Rows are points. Two turns around zero, p and q, are shown by what they do to some points. Write where each new point lands after one turn and then the other. Backwards means that the second turn is done in reverse. Each puzzle has new turns, and all numbers are rounded.
In the rows, zero is written as 128.

Turn p:
[106 117] => [104 125]
[125 129] => [125 130]
[191  92] => [176  73]
[ 90 174] => [107 184]
Turn q:
[136 140] => [129 142]
[ 64 155] => [ 59 121]
[160 100] => [170 119]
[121  78] => [146  81]
[157 168] => [134 177]
Where do these land?
p, then q: [102 132] => [102 127]
p, then q: [121 112] => [124 111]
p, then q backwards: [189 114] => [158  73]
p, then q: [112 196] => [101 192]
q, then p: [117  85] => [125  84]

Turn p:
[132 163  90] => [108 168 101]
[178  90 105] => [180 119  87]
[134 149 140] => [129 147 144]
[ 67 110 176] => [ 93  78 180]
Turn q:
[165  96 130] => [144  83 136]
[139 113 104] => [131 107 106]
[ 62 104 130] => [ 59 140 127]
[146 199 148] => [178 183 143]
Where do these land?
p, then q backwards: [146  79 158] => [186 112 133]
p, then q: [ 77 165 144] => [ 84 166 157]
p, then q: [150 134 149] => [153 128 146]
p, then q: [157  94  93] => [148  98  84]
q, then p: [ 83 189  81] => [ 81 196  95]
p, then q: [154 108 143] => [153 103 136]

Turn p:
[183 116 128 158] => [127 122  84 174]
[181 126 122 150] => [131 131  83 164]
[186 143 115  87] => [170 133  70 113]
[ 83  94 110 140] => [ 78 111 153 111]
[ 89 115 112 167] => [ 77 135 156 136]
[ 76 179 116 110] => [135 176 171  88]
[ 97 123 193  83] => [177  87 180 108]
Turn q:
[187 106  72 165] => [199 155 139 179]
[169 123 133 172] => [141 157 166 164]
[ 70 123 147 112] => [ 81 115  92 111]
[121 159 121 121] => [133 139 127  97]
[ 93 128 168  70] => [ 86  74 118  91]
Where do these land?
q, then p backwards: [ 84  93 146 115] => [148  81 103 148]
q, then p: [122  72  93 142] => [ 81 152 100 160]
q, then p backwards: [126 175  79 129] => [138 174 112  82]
q, then p backwards: [166 134 197  87] => [ 61  81 162 124]
p, then q: [202 117 140 166] => [162 190 110 171]
q, then p: [ 82 145 121 156] => [124 173 138  96]
p, then q: [115 159 121 101] => [140 110 151  98]
